Each row is a point. Two turns around zero, p and q, are shown by what they do to some points. Where does a point land after both, in the order given? Backwards means that the second turn is done in reverse. Each puzzle has new turns, and all numbers are rounded.

Turn p:
|   3 | -14 | -20 | -> | 15 | -9 | 17 |
| 18 |  2 | 11 | -> | -20 |  -4 |   4 |
| -7 | -1 | 75 | -> | -44 | -17 | -59 |
| -16 | -24 | -32 | -> |  39 | -13 |  13 |
|   2 |  37 | -34 | -> | 10 | 43 | 24 |
Turn q:
| -12 |  36 |  32 | -> | 18 | 46 | -7 |
|  23 | -50 |  12 | -> |   9 | -46 | -32 |
|  16 |  -6 | -45 | -> | -39 | -23 |  17 |
| -28 |  20 |   1 | -> | 13 | 23 | 23 |
Where do these land?
p, then q: | 18 | 15 | 20 | -> | 16 |  9 | 25 |
p, then q: |  13 | -13 |  50 | -> |  16 | -29 |  42 |
q, then p: |   4 |  -1 | -42 | -> |  10 | -15 | -38 |
p, then q: |  12 | -12 | -51 | -> |  12 |  10 | -51 |
q, then p: | -48 |  10 |  22 | -> | -51 |   9 |  13 |

Turn p:
| -20 |   1 | -44 |   9 | -> |  36 | -16 |  29 |  -8 |
| -13 | -16 | -45 |  55 | -> |  18 | -50 |  33 | -40 |
|  -8 |   4 |  46 | -27 | -> | -10 |  20 | -44 |  23 |
| 25 | 28 | 22 | -2 | -> | -34 |   5 |   1 |  27 |
|  16 | -17 |  21 | -36 | -> | -10 |  42 | -19 |  -2 |
Turn q:
|  23 | -15 |  11 |   0 | -> | -22 |   9 |  14 |  10 |
|  -9 |  30 | -17 | -24 | -> |  36 |   6 | -17 |  15 |
|  11 | -41 |  -1 |  57 | -> | -61 | -31 |   0 | -20 |
|  35 |  56 |  -9 | -13 | -> |  11 |  39 | -41 |  35 |
| -12 |  -8 | -11 | -37 | -> | 31 | -8 | 21 | 16 |
| -48 | -22 |  27 |  17 | -> |   4 | -14 |  22 | -56 |
Where do these land?
q, then p: |   3 | -45 |  14 | -15 | -> | -14 |  -5 | -47 |   3 |
q, then p backwards: |  45 | -42 |  11 |  13 | -> | 53 | 32 | 11 | 14 |
q, then p: | -38 |  47 |   0 |  36 | -> | 26 | 46 | 46 |  3 |
p, then q: |  42 |  -4 |  13 | -29 | -> |  34 |  13 | -30 | -24 |
q, then p: | -42 |  32 | -26 |  -6 | -> | -16 |  34 |  39 | -24 |
p, then q: |  -5 | -21 |  21 |  -6 | -> |  18 | -13 | -11 |  18 |
p, then q: |  -5 |  34 | -33 |   6 | -> | -37 |  18 |  14 | -19 |

Turn p:
| -50 |  -6 |  24 | -33 | -> | -33 |  17 | -27 | -46 |
|  -7 |  -1 |  55 | -21 | -> |   9 |  46 | -10 | -35 |
|  24 |  10 | -19 |  -4 | -> | -2 | -4 | 26 | 19 |
| -23 |   8 | -15 |  61 | -> |  31 | -56 | -22 |  -2 |
|  50 |  18 | -23 |   5 | -> | 14 | -4 | 44 | 35 |
|   6 | -29 | -22 |  -8 | -> | -20 |   1 | -11 |  30 |
Turn q:
|  21 | -50 |  25 |   9 | -> |  13 | -32 |  23 |  44 |
| -18 |  42 | -57 | -31 | -> |  20 |  52 | -32 | -47 |
|   3 |  36 | -37 |  20 | -> |  -2 |  26 |  17 | -46 |
|  17 | -22 |  48 | -14 | -> |  -2 | -48 | -11 |  30 |
|  18 | -15 |   7 |  -7 | -> |  15 | -18 |   2 |  10 |
|  9 | -2 | 26 | -1 | -> |  -8 | -25 |  -3 |   7 |
| -50 |  11 | -12 |  24 | -> | -37 |  44 |   4 |   3 |
Where do these land?
q, then p: | -13 |  -6 | -38 |  54 | -> |  26 |  22 |  15 | -56 |
p, then q backwards: | 23 | -8 | 40 | 12 | -> |  -3 | -14 | -41 | -21 |
p, then q: |  29 |   3 | -20 | -47 | -> | -58 |  -3 |  -8 |   2 |
q, then p: | 14 | 20 | -1 |  8 | -> | -17 |  19 |  -2 |  -4 |
p, then q: | -53 |  -9 |  20 | -27 | -> |  16 |  42 | -44 |  -6 |

Turn p:
| -50 | -16 |  33 |  31 |  12 |  -7 | -> |  -9 |  41 |  -3 | -57 |  -3 |  -4 |
|  21 |  34 | -31 |  -7 | -27 | -21 | -> | -11 | -49 | -11 |  18 |  21 |  19 |
|  39 |  -1 | -16 |  -9 |  22 | -15 | -> |   6 | -21 |  39 |  23 |   0 |   5 |
| -14 |  21 |  52 |  32 | -21 |  29 | -> |  43 |  12 | -39 | -42 |  11 | -15 |
| -17 |   8 |  46 |  -4 | -43 |  11 | -> |  12 |  15 | -44 | -15 |  32 | -29 |
|  23 | -35 | -40 |  -2 |   6 |   0 | -> | -7 | 11 | 23 | 40 | -9 | 31 |
| -46 |  -9 |  -2 |   4 |  34 |  29 | -> | -11 |  26 |  -6 | -24 | -52 |  -7 |
|  44 |  -1 | -42 | -47 |  17 | -27 | -> | -24 | -37 |  42 |  57 |   0 |  -2 |
Turn q:
|  59 | -15 | -13 |  -6 |  36 | -17 | -> | -13 | -37 |  -5 |  19 | -57 |  17 |
|  15 |   4 | -51 |  38 | -39 |  21 | -> |  -7 |  11 | -42 |  -8 |  22 |  61 |
| -16 | -20 |  11 |   6 |  18 |   8 | -> | -10 | -21 |   2 |   1 |  15 | -21 |
|  -8 |   4 |  38 | -18 | -14 |  20 | -> | -12 |  25 |  29 |  18 |  16 | -18 |
| -42 |  49 | -20 |  16 | -16 |  11 | -> |  18 |  27 |   8 | -53 |  32 |  18 |
|  13 | -31 |  25 |  33 |  22 | -47 | -> |  38 | -53 |  -2 |  34 |  -6 | -10 |
| -23 |   9 |   9 | -69 |  -6 |   3 | -> | -14 |  48 |  10 | -12 | -21 | -48 |
Where do these land?
q, then p: |  -8 |  43 | -33 |   1 |  34 |  29 | -> | -21 |  13 | -26 |  23 | -12 | -55 |
p, then q: |  20 | -29 |  18 | -33 |   8 |  14 | -> |  43 | -15 |  18 |   6 |   0 |  22 |
p, then q: | -20 |   9 | -14 | -22 |  13 | -41 | -> |  10 |  -1 |  -2 |  -7 |  25 | -47 |
p, then q backwards: |  35 |  16 |   7 |  28 | -71 | -13 | -> | -23 | -20 | -10 |  72 | -36 |  -1 |
q, then p: |  -1 | -19 |  -1 |  16 | -39 |  36 | -> |   0 | -10 |   6 | -28 | -49 |  13 |
p, then q: | -26 |  41 |  14 | -20 |  26 | -24 | -> |  18 |  11 | -24 |  12 |  -9 | -54 |
q, then p: |   1 | -60 |   9 |  29 |  29 |  -2 | -> | -20 |  48 |  33 |   0 |  -3 |  39 |

Turn p:
|  32 | -14 | -25 | -24 |  -1 |  -9 |   5 | -25 | -> |  13 |   9 |  -9 | -12 | -14 | -13 |  45 |  18 |
| -6 | 28 | 25 |  5 | -6 | 47 | -3 | 27 | -> |  -9 | -28 |  17 |   3 |  -6 |  45 | -34 |   8 |
|   5 |   0 |   0 | -26 |   8 | -38 | -24 | -13 | -> |  12 |  17 | -17 |  11 | -15 |  -6 |  28 | -32 |
| -35 |   5 |  -7 |   8 | -12 |  46 |   7 |  26 | -> |  11 |   0 |  22 | -14 |  15 |  27 | -47 |  19 |
| -31 |  17 |  21 |  24 |  19 | -14 |  10 | -29 | -> | -14 |   6 | -30 |  41 |  20 | -10 | -21 |   0 |
|  35 | -47 | -15 | -18 | -53 |   8 |   8 |   2 | -> |  38 | -26 |  39 | -33 |  -4 | -27 |  34 |  16 |
| -11 |  19 |  -3 |  41 |  35 | -36 | -26 | -33 | -> | -25 |  14 | -62 |  16 |  -6 | -28 | -17 | -20 |
|  17 | -28 |   4 | -14 |  23 | -17 |   3 |   9 | -> | -15 |  20 |  21 |   3 | -15 | -16 |  23 |  -8 |
|  -5 |  19 |   0 |   4 | -13 |  12 |  21 |  36 | -> | -12 | -12 |  19 | -16 |  26 |  28 | -10 |  -1 |
Turn q:
|  -3 |  -9 | -24 | -31 |  14 |  17 | -39 | -22 | -> |  -4 | -12 |  10 |  -7 | -16 | -36 |  -1 | -47 |
| -13 |   3 |  39 |  31 | -26 |  40 |  12 |  27 | -> |  26 | -20 |  33 |  -6 | -16 |  28 |   5 |  50 |
|  22 | -12 |   1 |   2 |  34 |  23 |  39 |  12 | -> |  -9 |  17 |   3 |  29 | -25 |  32 |  34 |  -4 |
| -24 | -41 | -16 |  -8 |   8 |  15 |  28 |  12 | -> |  19 |  40 |  34 |   9 |  -2 |   9 |  16 | -15 |
|  14 |  37 | -27 | -25 |   2 |  -8 | -26 |  -4 | -> |  -8 | -20 | -35 | -13 |   3 | -36 |  15 | -17 |
| -39 |  30 |  19 |  29 |  -9 | -26 | -24 |  -7 | -> |  -8 | -24 |  10 |   3 |  38 | -26 | -28 |  37 |
|   5 | -28 |  -9 |   7 | -19 | -24 |  33 | -33 | -> | -21 |  37 |   3 | -22 |  20 |  31 | -17 | -13 |
|  11 |  20 |  32 | -25 | -25 | -16 | -18 |  -6 | -> |  16 | -39 | -25 | -13 |  15 |  10 | -21 |  -7 |
|  27 |   2 | -15 |  20 |  22 | -21 |  -5 |  22 | -> | -13 |  20 | -32 |  22 | -18 | -12 |  -2 |  16 |
Where do these land?
p, then q: |   8 |  -8 | -37 | -16 |  20 |  23 |  23 |  -4 | -> |  33 | -13 | -17 |   8 |   6 |   0 |  37 |  15 |
p, then q: |  20 |  14 | -35 |   1 |  46 |  13 | -20 | -12 | -> |  27 |   0 |  -4 | -40 |  19 | -26 |  35 |   7 |
p, then q backwards: |  19 |   9 |  16 |   5 | -24 | -53 |  15 |   4 | -> | -16 |  35 | -14 | -42 |  21 |   3 |   5 | -20 |
p, then q: |  46 | -27 | -38 |  17 | -10 |  15 |   1 |  24 | -> |  54 |  -2 | -14 |   3 |  31 |  18 |   2 | -33 |
q, then p: |  21 |  14 |  34 |   8 | -28 |   0 |   7 |   7 | -> |  10 |   6 |  31 | -29 | -23 |   9 |  -6 |  13 |
p, then q: | -35 |  -1 | -36 | -16 |  25 |  -4 |  -8 |  -7 | -> | -15 | -28 | -30 | -11 |   0 | -23 |  30 |   9 |
q, then p: | -35 |   3 |   3 |  -8 |  -3 |   9 | -32 | -54 | -> |  14 |  21 |   5 |  54 | -22 | -28 |   0 | -23 |
p, then q: | -39 |  13 |  15 | -12 | -15 |   7 |   2 |  24 | -> | -21 | -31 |  13 |  13 | -33 |  -1 |  -8 |  -5 |
p, then q: | -17 |  -9 |   4 |  30 |  -5 |  12 |  17 |   4 | -> |  10 |  -4 |  -2 |  28 |  -3 | -22 | -20 |  -1 |
q, then p: |  12 |  -7 |  76 |  -8 |  -6 | -21 |  -4 |  13 | -> |  -5 | -12 |  13 | -38 | -57 | -21 | -29 |  18 |
